Each row of a before or after table is a point. One or more steps were done to the points. Then noise was added and the rows were shuffled. The steps act on columns, c1 being the first. Name the steps. A step turns or swaps two columns, mirrors them in a line or flattens them onto one, adds a multiple of one to another, or multiplies or shifts one. Angles are multiples of 10 degrees, from the lower column toward the higher: turns from -170 to 170, lines from 10 to 170 but not 90. Use the fewest steps. Two steps may share a column if one is a turn and the other turns, adds or multiplies; they go together, in the order done. Otherwise the lowest column goes first.
In the rows, zero is written as 128.

Before (12 x 3):
[[115  69 120]
 [ 65 154 144]
 [120 115 160]
 [153  78 124]
 [153 152 172]
 [123  94 189]
 [107 178 145]
 [133 126 112]
 [104 191 228]
 [125  70 140]
 [ 49 158 151]
 [154  79  79]]
After (12 x 3):
[[137 134  92]
 [173 175 119]
 [126  48  36]
 [128  72 120]
 [176 189 170]
 [ 69 103 108]
 [166 101  86]
 [157 138 139]
 [135 185 127]
 [152 187 108]
 [ 86  97 117]
 [146 153  59]]
Steps: shift c1 by 20; turn c2 and c3 by 170 degrees

Before (11 x 4):
[[ 76  53  84 164]
 [132 127 135  79]
 [158  63 131 164]
 [132 110  78  96]
 [ 64  79 144 163]
 [104  95  77 118]
 [161 137  97  79]
 [167 154 157 135]
 [ 58  92  42  82]
 [ 78 145 153 155]
 [152 150 104 173]]
After (11 x 4):
[[149 143 173  92]
 [137 114 193 120]
 [132 134 133  75]
 [137 158 141 176]
 [ 76 118  98 138]
 [ 99  55  98 157]
 [143 174  90 120]
 [ 97  65 223 118]
 [123  84 177 134]
 [190  85 112 158]
 [113  39 156 176]]
Steps: turn c1 and c2 by 30 degrees; mirror c3 and c4 in the line at 100 degrees

Before (12 x 8):
[[ 90 154 176 147  81 150 208 183]
 [124  85 149 106 188 127  46 119]
 [114 187 157 134 100 130 152 122]
 [ 99 172 139 130 101 130 152 135]
 [162 134  76 147  73 176 158 174]
 [127 114 170 111 120 131  66 125]
 [109 142  87 139  81 230 102 158]
 [ 81 145 146  73  94 122 159 137]
 [111 110 109 169  69 173 149 124]
 [ 86 103 117 121 124 114  50 126]
 [145 137 103 140  13 205 132 159]
 [101  85 130  82 141 166  75  66]]
After (12 x 8):
[[128 161 127 123 160  79 151 131]
 [131  60 122 136 212  80 135  32]
 [114 152 119 118 146  89 149 108]
 [109  77 118 155 186 116 170 119]
 [ 96 136 117  64 158 112 130  95]
 [115  72 119 118 153 145  57 250]
 [ 97 129 107 163 129 157  57 136]
 [130  89 124 125 150 101 164  21]
 [147 124 133 141 137 138  63 128]
 [133 103 131 149  78 165  46 169]
 [122 120 122 106 130  98 205   4]
 [ 99  52 111 150 154  68 113  63]]
Steps: flatten c1 and c3 onto the line at 30 degrees; mirror c2 and c6 in the line at 150 degrees; turn c4 and c7 by 30 degrees; multiply c8 by 2; turn c5 and c8 by 160 degrees

Before (10 x 9):
[[182 188 178  98  62 163 130 203 116]
 [185  95 119  88 129 116 109 134 152]
 [116 182 209 162 141  95 112  82 150]
 [119  84 190 136 116  73 120 177 140]
 [ 86  98 173 135  67 182 158 117 103]
 [119 130 237  88 134 129 125 101 179]
 [ 88  84 193 131  83 173 113 141  52]
 [ 95 214 138 161 161 161 145 159 118]
 [182 126 119 132 144 122 165 168  54]
 [155 140 113 203 182 172 139 134 141]]
After (10 x 9):
[[ 89  60 105 120 134 116  77 176  90]
 [155 121 219 120 111 135 115 171 139]
 [142 134  64 172 113 130  33 109  95]
 [ 74 199 140  96 103 188 112 160 134]
 [ 77 148 180 140 174  73  77 138  70]
 [184 104  93 167 116 101 150 142 124]
 [137 188 132 163 189 166  80 204 101]
 [151 123  89  90 120 195  66  77  93]
 [ 87 170 145 133 183  78  78 121 122]
 [146 172 125  43  93 114 137 135 146]]
Steps: add -0.7 times c8 to c1; mirror c2 and c6 in the line at 30 degrees; turn c3 and c7 by -120 degrees; turn c3 and c9 by 70 degrees; turn c4 and c5 by 170 degrees

Before (14 x 12):
[[124 122 145 141 146 138 141 139  86 153 131  97]
 [115 144 102 156 121 111 168 131 101 119  73  83]
 [128 121 101 142  78 144 153 150  78 120 130  80]
 [108 120 101 153 126 129 157 157 141 114 154 126]
 [149 122 195 129  86 116 163 107 136 138 138  63]
 [ 98 182 105 133 135 141 154 149  94 152 159 114]
 [109 118 102 138 136 249  88 131 153 150 131 113]
 [169 138 106 153 126 105 156  81 148  70 152  65]
 [107 140 122 121 134 135 140 126 112 114 130 110]
 [159 167 138 155 136 105 160  92 122 161 144 123]
 [139 124 119  98 132 147 129 161 145 146 146 103]
 [103 123  96  64 113 130 162 108  71 157 149 118]
 [105 125  98 154 136 123 134 142 150 144 158  85]
 [114 138 121 158 131 147  71 124 135 132  88 116]]
After (14 x 12):
[[112 139 135 131 144 138  31 175 143 157  91 139]
 [106 140 141 115 135 127 140 176 122 121 130 145]
 [103 125 121 157 121 142 185 155  84  63 149 161]
 [108 126 151 142 130 119 164 191 163 154 158 175]
 [140 125 145 147 145 137 147 212 139  99 145 148]
 [160 167 136 162 116 108 176 142 107 155 142 121]
 [167 140 172  71 109 114 182 131 127 152 152 179]
 [128 120 156 121 110 176 154 199  78 142 130 177]
 [ 99 182 130 151 141 131 184 197 111 133 159 157]
 [113 143 155 118 109 123 112 181 110 157  72 173]
 [126 121 163 153 149 120 145 189  88 139 132 127]
 [150 120 217 138  92 154 174 156 124 128 139 104]
 [111 120 126 149 227 201  92 181 163 140 133 157]
 [110 119 116 113 130 131 181 207 151 151 152 151]]
Steps: add -0.5 times c1 to c9; mirror c3 and c12 in the line at 150 degrees; swap c4 and c10; turn c5 and c6 by -50 degrees; add 1 times c11 to c7; shift c8 by 50
